Each wall is flat, endless, passes through zero and stands at right angles to its row. A trip goes straight from one point to another. Which walls does it cross, in order?

Walls:
(1): 2 -82 21
(2): 72 32 4
(3): -8 30 52
(4): 27 -60 -2
(5): -1 -53 -64
(6): -18 -57 -36
(7): 15 34 -27
Trips:
56 65 -19 to -47 -41 -63 -> 3, 5, 6, 2, 4, 1, 7
55 18 -67 to 16 19 -20 -> 6, 4
-44 30 -34 to -46 -24 12 -> 7, 1, 3, 4

Walls:
(1): -55 48 -37 60 85 28 -19 -15 -73 34 -3 -37
(2): -14 -26 -34 -12 4 40 -39 69 -39 5 -48 59
(3): 8 41 -30 70 18 9 15 53 15 14 -9 105
(4): 54 -23 -8 58 37 -52 -13 26 -3 35 -3 61
(5): 54 101 -20 46 -57 -24 -5 -15 35 -12 -55 10
Trips:
75 22 35 46 -116 -11 6 -29 40 -71 34 -18 to -40 28 -7 76 42 48 24 -7 73 44 -38 -52 -> 3, 1
-40 -37 -32 43 61 86 -17 31 -26 -2 25 -35 to 12 26 23 -10 -17 20 -35 53 -41 28 42 -23 -> 3
-31 18 -35 35 21 5 22 -21 -48 -93 -24 -46 to -30 -1 -54 88 -40 61 43 -21 -37 23 -21 -6 -> 3, 2
-15 27 -12 -8 -15 -42 -6 -78 33 -117 -8 -3 to -2 -28 -3 -10 5 -72 36 -25 30 33 7 -25 -> 4, 5

Walls:
(1): 42 84 -18 -12 70 54 -41 -53 -15 91 -16 -38 13 -16 45 -83 3 -71 35 80 18
 -27 -24 20 109 1 -57 26 -30 -50 8 6 -14 -34 25 50 -46 32 -16 10 -68 47
 30 81 -24 7 23 37
(2): -50 -19 32 25 7 -87 -2 -41 54 23 74 1 8 70 -41 16 1 -63 62 -45 -45 -44
 45 19 1 -88 -13 22 -1 19 0 51 33 44 -32 -50 -20 -29 36 31 59 -50 -17 23
 38 99 -140 -43
(3): -27 14 -45 17 16 2 0 -13 66 46 5 -68 -30 28 55 47 -65 26 91 64 -63 -85
 -28 41 13 -7 107 -12 50 54 -21 6 15 84 29 -54 26 -1 -18 61 116 -13 65
 -50 8 2 61 -89
(4): -16 -45 -56 15 6 74 -3 -8 -2 16 -73 -21 82 -69 23 -50 12 -18 -40 50 -16
 -40 50 41 -18 -65 49 -87 -3 19 -30 -20 -62 8 -12 -3 2 35 -2 -17 -38 -46
 9 33 12 -22 -11 22
(5): -8 32 42 -11 -56 -17 26 -27 51 7 9 20 -70 -32 -14 20 26 39 45 -38 74 4
 26 -6 -65 24 -42 77 65 90 23 -74 -12 -6 18 -21 -44 -23 39 24 -64 18 -19
 14 27 -64 -22 7
(6): -61 28 19 22 -30 0 10 69 -52 -101 43 81 31 40 75 73 -38 102 -17 -61 40
 42 -9 -43 -2 60 9 5 -29 -14 -9 -51 61 -48 -8 33 25 23 -31 4 9 23 -5 49
 24 48 -13 -24
Trips:
26 -23 34 -8 2 -34 -25 -15 -55 -30 -73 44 -88 0 8 54 -47 -33 -14 60 18
 -18 53 -7 -5 -7 -32 6 -12 -28 45 39 -21 21 0 -14 13 -1 8 28 36 60 38
 -14 38 22 -21 -18 to 9 -13 -7 35 -18 -3 31 6 -24 -20 -38 66 21 59 122 43 90 -76 -24 4 -21 -10
 -9 76 40 -60 10 -15 -92 8 -71 -35 58 48 1 -30 56 -14 -7 14 30 47 27 -25
 -13 36 77 46 -> 6, 1, 4, 2
15 36 -37 -71 49 -35 -57 -52 19 13 15 -63 -40 48 -14 72 -45 -51 -24 -68
 -50 -31 -15 -43 -46 -53 16 6 26 -32 67 -17 21 -21 -33 -28 -58 -4 38 31
 35 31 -48 10 -8 -37 -2 1 to 77 18 47 -10 -27 7 -20 -30 34 -37 8 -5 12 -50 -44 3 23 27 39 40 -32 134
 -39 53 29 -83 -32 39 24 14 77 21 -35 80 5 -2 -70 39 -22 -29 90 15 111
 -7 10 49 43 13 -> 1, 5
-70 -11 46 52 -11 -42 -91 79 -35 -46 -27 6 11 -60 7 -65 -24 57 42 11 39
 -50 21 -13 62 15 -27 -88 -10 -129 50 -41 -10 -17 -87 -88 13 -74 23 28
 -54 25 31 -35 -54 -39 -19 -74 to 0 9 24 -5 -38 23 46 -21 45 115 -14 7 0 -11 -9 21 10 3 14 6 -51 69 -107
 17 -71 25 4 22 29 16 112 -10 -10 26 16 -46 13 15 26 -13 -18 -47 89 -8
 10 105 21 -13 -> 3, 4, 5, 6, 2
-13 -19 -4 54 -6 -35 -6 34 24 37 53 -44 -4 -3 -91 23 -70 -16 -69 38 57
 -82 0 -23 -1 33 -3 31 -53 -129 -9 59 -9 -26 2 38 -29 68 92 -3 -34 15 21
 80 56 -43 9 -22 to 35 63 -15 50 24 -1 -27 40 -34 51 -41 -9 19 4 -7 67 -69 -60 -34 37 -17 38
 -10 19 14 -39 7 -23 28 -3 54 18 27 -71 -15 -68 -2 33 -25 33 -37 35 -24
 4 50 -10 22 -43 -> 2, 4, 3
-18 75 23 80 -64 38 65 73 -62 40 -29 -64 -11 -71 -26 27 -54 55 -3 -38 82
 26 -45 4 -10 24 -15 14 37 -15 -2 46 -40 -114 50 26 -32 -17 39 35 27 -55
 -16 22 32 35 -4 -17 to 80 7 5 43 3 -66 12 -32 -38 15 49 11 24 17 6 -24 -6 -56 -73 7 -12 21 2
 -82 -11 -37 -10 -28 -45 -96 32 -14 36 -44 -7 -59 29 -20 -11 -36 36 -54
 -6 -4 -46 -45 99 -3 -> 5, 1, 6

Walls:
(1): 51 -20 -39 -48 -33 16 -1 -44 37 19 13 -51 -32 76 -11 -7 28 43 -20 -25 55
 7 17 19 11 0 30 117 -16 124 -16 -2 -10 40 -29 14 46 12 8 -16 -16 4 -84
 -26 15 36 89 41
(2): -62 32 31 20 -10 10 -5 -5 13 47 -63 -55 34 -8 -41 3 -22 -28 16 63 -17 17
 37 23 -3 -4 7 65 65 -71 16 33 70 -54 -10 2 44 -70 -15 -37 27 90 28 -16
 2 -59 24 19
(3): 41 16 -14 31 -21 88 -14 -42 9 -101 -2 -34 -17 69 -22 -23 -74 63 12 -37
 -92 -57 27 8 45 -27 -15 42 -32 -11 0 -94 22 -43 -5 16 7 4 -33 -72 -30 2
 31 -10 -35 -28 -26 -4
(4): 5 -8 -62 -29 57 8 11 -42 -35 -42 -40 -21 52 56 5 15 -36 7 -3 22 -28 12
 36 13 -8 -5 1 52 30 -6 30 -29 7 -14 -77 39 -35 -31 42 10 -10 -22 -79 38
 47 -57 23 -8
(5): 71 -43 -27 -27 1 -84 15 -100 6 32 -29 -57 65 -4 -24 -6 -40 -1 -60 -30
 -34 20 12 18 18 36 -53 38 -1 -15 -26 29 3 8 -17 -15 -27 10 -32 -5 -24
 -25 26 -36 -42 8 -68 -33
(6): 41 50 14 31 -69 -25 22 -27 -13 -65 66 28 72 24 -7 3 35 29 19 20 -4 5 -64
 10 -45 46 76 -62 25 -33 41 -56 -33 -43 46 -35 23 19 -52 -84 -24 -2 12
 23 -7 41 5 -77
Trips:
-12 8 78 -37 -14 -29 7 3 -28 -19 -101 -25 -96 -5 -1 5 3 11 5 -5 100 -82
 19 3 -9 20 30 -19 -14 27 51 -13 -33 7 -47 4 0 -18 56 -36 21 26 24 -6 -4
 -28 -21 32 to 28 16 63 79 0 36 -23 53 51 49 -44 -28 24 -27 -38 -42 -34 -14 41 -25 -46
 28 4 -53 56 -37 61 37 39 -83 37 -30 -14 38 -64 13 -19 72 -105 -49 -62
 -28 59 -15 44 -85 -108 -26 -> 3, 1, 5, 6
-8 -99 -45 70 19 3 17 19 -35 68 77 18 38 -42 52 -51 30 15 16 21 -30 -18
 -30 -34 -70 -44 10 23 -48 17 8 -13 12 10 -4 -23 -7 77 -32 -15 54 32 34
 -62 -53 60 42 1 to 41 29 17 9 28 -28 37 -21 -17 -64 27 58 12 59 47 76 24 3 -18 85 10 32 27
 34 39 -89 -13 8 38 58 -19 -57 -23 -30 -56 -27 -34 6 3 -15 -34 -10 -59
 21 -39 12 36 -7 -> 4, 3
-18 -20 16 68 -18 -4 -16 -63 -31 33 8 53 6 9 -47 43 57 -28 7 -20 40 -24
 1 45 -21 -68 22 -48 59 -67 -9 -92 14 -13 44 -9 71 -27 -14 20 68 46 -6
 -46 -16 20 -8 -3 to 8 19 -57 -53 -9 46 68 7 80 -26 -7 47 -11 -25 -56 -74 2 14 15 38 -100 26
 -40 -18 39 4 -85 -46 33 -96 63 16 73 18 15 -46 -48 -60 14 45 -1 -40 -11
 -7 -37 -62 -15 -14 -> 3, 5, 4, 6
63 23 6 -26 -1 36 3 82 -88 -32 58 -27 20 26 -43 97 13 15 17 -45 12 -56
 -22 -23 60 -58 -81 4 19 -43 13 32 -54 -52 15 30 41 76 52 16 51 -107 -6
 48 -25 -6 -8 -20 to 23 42 -47 22 -12 0 42 30 -24 -101 12 7 6 48 -13 -18 -44 -72 24 15 85 -5
 -25 18 23 6 -31 13 -9 37 16 21 34 42 31 -7 87 16 -13 -36 -26 -35 12 -75
 -45 -40 15 -37 -> 4, 1
-79 -19 -1 -6 36 6 38 47 -65 -25 -18 38 -3 71 53 30 46 73 -68 -83 -24 69
 -11 34 -39 -13 39 27 -29 -67 0 -93 -63 -34 4 23 -20 27 -101 -29 -2 47
 49 -16 -68 -22 91 -44 to 1 10 77 89 27 9 -40 37 -75 -14 0 -42 6 -63 -83 34 29 -40 93 60 -47 11 36
 4 82 -51 -14 -23 29 10 27 7 -17 -17 -80 -2 -38 29 41 50 67 -76 74 25 18
 105 -69 57 -> 4, 2, 6, 3

Walls:
(1): -49 53 0 -34 -3 -10 68 48 22 25 -42 50 -94 35 49 14 -9 -67 55 37 -34 70
 83 -52 -5 20 28 64 -31 -13 6 -58 -47 -72 -70 51 14 39 -19 -19 13 10 41
 15 64 -20 -49 -45
(2): -9 9 7 -4 25 -38 -18 -5 -24 41 27 -51 45 -8 12 49 -21 5 33 18 88 -113
 -19 -39 63 22 -8 37 -76 41 -39 5 65 -3 21 66 3 -20 -29 -19 3 23 8 64 -6
 -6 -14 -29
(3): 14 -41 -38 -4 -17 26 -13 19 70 56 16 3 -87 -10 -10 -13 3 8 19 -16 -6 -4
 -28 -48 4 -24 26 33 27 36 74 44 41 37 42 5 -29 -32 47 -21 -38 -50 -14
 37 -32 -59 12 -1
(4): -34 -37 -93 34 -17 -42 71 17 63 23 -8 117 18 -8 4 -21 15 31 4 -5 13 -50
 -57 -59 57 16 22 8 -5 -46 -9 -79 -44 -55 84 33 13 -55 19 32 -27 -29 10
 3 -14 28 9 52
(5): 37 21 -26 -24 65 -7 -26 -2 -25 30 32 -5 25 -52 -46 -13 -66 -29 -54 13 79
 -24 -62 12 -33 24 33 11 -38 -31 52 -41 84 54 -52 -7 30 37 -25 -8 -25 57
 31 5 14 5 56 9
(6): 3 5 7 58 12 -13 -74 68 44 -84 69 -19 -4 15 -23 -9 -15 -115 -15 -3 -5 -86
 -5 39 10 -2 -41 -18 86 -30 -42 35 -12 20 5 38 -30 -46 45 -37 -30 69 -7
 -73 -31 59 89 -12
(7): -1 -56 88 44 -19 -69 19 13 92 0 11 14 -1 -59 -8 5 -15 44 -59 14 -15 40
 -4 37 -94 10 -30 -62 -39 -42 -53 31 0 45 48 -22 6 31 52 -79 74 139 39
 -48 8 -51 65 2
Trips:
45 33 -36 22 54 -9 23 35 -36 -48 60 -43 -14 -13 -2 3 -52 43 -14 19 -2
 -38 -9 -54 27 -20 -26 -85 45 20 10 -48 -88 12 -5 0 -50 -23 56 9 -2 -15
 -33 -22 -35 -39 -41 10 to 60 44 -16 -29 -59 64 -12 -25 -43 -9 -2 62 24 13 41 47 58 -24 11 1 -52
 -30 -72 -24 -31 8 29 32 -19 -28 -54 -3 -3 -56 33 21 -18 -9 6 -5 -47 96
 -63 -50 -89 2 -16 -26 -> 3, 2
-66 -22 2 12 25 26 -9 26 7 -18 9 -14 -17 86 -23 -74 -21 5 72 2 1 16 103
 68 -39 32 -68 -26 61 30 -8 0 -30 35 28 -71 88 14 -53 18 -43 69 -54 -22
 15 59 7 -3 to 6 16 26 -104 -8 -37 -37 -66 -31 -17 44 -33 36 40 21 38 0 -13 58 39 15
 -52 -1 -1 -28 13 18 95 -18 16 -73 42 15 17 10 5 15 -19 41 -21 -50 -3
 -27 -24 86 17 -75 20 -> 7, 2, 6
23 14 28 45 -9 34 -48 -22 8 -72 -20 -40 63 25 134 29 -36 -53 -58 0 -103
 -54 24 -78 64 11 -108 3 -29 -9 -8 35 36 23 -72 -90 65 -29 14 -117 56 39
 36 23 60 10 65 8 to 69 -13 -12 -18 -49 -34 -5 46 -14 3 12 -8 19 -149 9 -13 23 41 19 17 84 34
 32 15 -4 7 50 15 -2 -34 16 61 -88 -22 -55 -7 57 -32 21 38 -34 0 31 -62
 -37 22 -14 -52 -> 5, 2, 6, 4

Walls:
(1): 54 13 8 5 -43 33 66 -35 -21 53 -14 -44 -11 16 -5 144 33 -6 13 42 6 -29
 -97 12 7 45 -34 -33 51 -13 -7 10 -1 -54 62 27 51 49 -1 -59 -18 -26 -12
 -48 64 7 37 10
(2): -52 -66 40 31 -25 -52 -44 -50 22 56 -8 14 29 -55 25 -38 7 52 -13 16 42
 -8 36 78 -34 18 41 -24 99 -60 -12 7 -37 34 67 -11 16 -52 5 3 -5 -46 -1
 39 -56 67 -16 31
(3): -8 69 -48 -30 -24 34 -18 -79 35 -66 37 53 -26 -29 -32 20 12 15 -27 -28
 25 18 -51 13 -43 -15 9 54 -73 -5 -106 22 7 -27 -42 -39 13 21 7 5 27 -30
 -23 9 67 8 -58 -24
(4): -26 -84 78 14 40 32 38 25 -22 -5 -2 5 6 -30 -11 3 2 -7 49 -32 26 13 -14
 -24 87 82 -23 4 39 30 -51 16 -25 19 65 -18 -32 9 77 -45 -2 -21 26 27 56
 -1 12 17
(5): -4 -73 32 0 -11 4 -22 -42 -50 -30 34 -7 26 10 -4 -3 12 -16 28 -139 -18 6
 10 8 81 13 19 -18 -84 63 -80 -23 -61 38 33 2 -18 -72 -29 -1 -61 -94 -7
 -31 -11 -40 -1 27
(6): -13 -31 -42 -78 -92 -3 62 -6 6 -10 3 -17 -59 10 79 -12 -32 -60 -59 -30
 51 -40 -96 77 -115 -39 43 -36 -22 59 8 22 -25 125 -56 0 7 -41 -19 -9
 -86 -16 53 30 -3 16 -12 46
Trips:
-66 34 -19 26 34 -16 -73 -4 -48 -20 -76 -31 54 7 11 -22 18 6 26 -8 -62
 -16 -10 16 4 74 -59 37 -7 -4 -26 -2 -4 -58 -71 -35 -23 -18 -65 -55 -71
 -3 13 -41 -3 -11 34 -48 to 22 19 -19 6 -31 -10 72 -14 -5 -31 34 0 -5 -5 -28 -10 -49 -40 -65 -17 -30
 8 23 2 -47 -25 -1 -1 -17 -46 18 9 17 12 20 3 -12 73 43 -5 34 -19 -21 26
 2 -21 -11 -41 -> 3, 5, 6
17 26 12 19 16 48 32 -34 16 -48 65 -31 24 -10 15 67 34 16 4 94 24 -38
 -18 75 23 -28 -50 48 77 -39 -29 8 -30 48 -32 -75 0 77 -71 8 7 83 22 6 2
 2 -12 -43 to -17 -55 41 28 -53 6 13 22 -34 -6 -28 -27 40 -27 31 -7 -30 8 -13 -17 29
 -92 8 27 45 80 9 -6 5 54 59 18 -42 -25 -5 47 -9 -8 -13 40 22 -15 2 -22
 37 7 -8 -39 -> 2, 4, 3, 6, 5
-19 -24 2 -53 57 59 -5 -27 16 -13 -16 -20 9 2 -57 20 -10 -25 -14 2 -17
 -58 -39 53 11 -69 -21 14 -45 43 8 14 -48 -64 11 -55 -81 -27 119 -1 28
 -11 95 4 2 48 20 69 to -150 -67 9 80 -81 40 -1 28 -4 -53 3 17 -13 -41 -34 26 -2 -87 -6 -47 83
 -26 -28 25 6 -40 0 -64 -10 -15 24 90 66 -6 -25 71 -22 -1 -44 31 55 -13
 -68 19 -80 -17 67 39 -> 2, 3, 4
-34 -45 -3 59 92 -45 -6 -39 25 5 -23 -45 -23 -42 -83 -53 -26 -34 -31 -7
 34 47 -64 52 50 19 -34 -75 31 -2 -12 -46 -76 3 51 10 5 -34 54 -6 -35
 -21 -5 -32 41 -19 -59 30 to -2 -27 82 38 -40 21 -11 37 33 7 -25 26 -85 -18 2 0 10 -55 58 21 -2 11
 -16 50 -12 69 42 19 42 -21 46 -17 48 -21 4 47 -10 -87 70 -31 -25 19 -1
 -21 44 -61 -13 22 -> 6, 5
-75 7 10 -29 12 -21 10 -58 57 -63 29 -11 92 64 -63 -14 23 43 51 4 -67 4
 -4 19 -52 92 -56 2 -64 -4 13 -84 -5 15 5 83 19 46 39 -7 32 51 53 20 11
 11 37 11 to -61 -22 -72 -23 22 -2 0 -33 -12 -36 4 20 32 38 -93 -38 -46 -33 -56 -13
 -64 -80 44 -24 12 -39 72 -72 -8 -13 58 2 57 -44 38 -75 62 15 -60 39 -19
 -22 -12 -85 -78 -36 -27 -96 -> 4, 5, 3
5 -27 -37 -50 33 -37 33 1 -13 63 -19 -87 -34 -39 60 2 -25 31 -25 -58 -35
 53 52 -9 23 -10 10 11 81 -25 -49 -5 -26 8 30 26 9 -16 11 72 -2 8 -36
 -10 -20 80 -42 -62 to -32 -29 -26 44 80 -28 66 -81 -29 50 -1 -59 -43 10 9 -38 32 -2 29 -3 40
 40 -12 -86 30 -65 38 -102 22 -77 -30 -31 13 -10 -17 -76 11 37 -66 -66
 26 -46 -53 10 -65 -19 -41 48 -> 4, 1
-43 60 25 41 -5 -38 40 5 5 0 15 -25 -52 18 -52 57 -56 1 50 -25 50 -36
 -51 23 -6 27 -36 -39 34 39 -39 34 75 2 -66 -18 -81 27 93 70 36 -39 14
 37 16 37 -26 40 to -90 -34 -2 30 26 67 -26 10 -34 42 -47 -59 21 -56 -56 26 78 94 46 2 -86
 -12 16 -19 -5 -46 -16 9 41 45 -3 14 -53 12 -51 26 35 30 -12 -70 13 10
 25 -34 -28 15 58 9 -> 6, 3, 2, 5
23 -70 16 -51 -12 69 -4 -42 8 -21 -10 -45 -66 -25 15 -24 27 11 -21 -25
 -6 -32 36 3 -35 -3 -18 23 -82 -45 -76 -43 -4 77 15 27 -35 21 13 47 2 64
 -31 16 -101 4 17 -74 to -49 -14 68 -54 68 -32 -61 -51 56 48 -72 -40 -56 96 -51 37 -36 25 5 25 22
 9 -42 -15 -31 -19 6 23 -14 -25 -19 -39 72 50 -49 -37 39 60 32 25 34 -21
 -45 0 -129 -26 50 16 -> 5, 3, 6
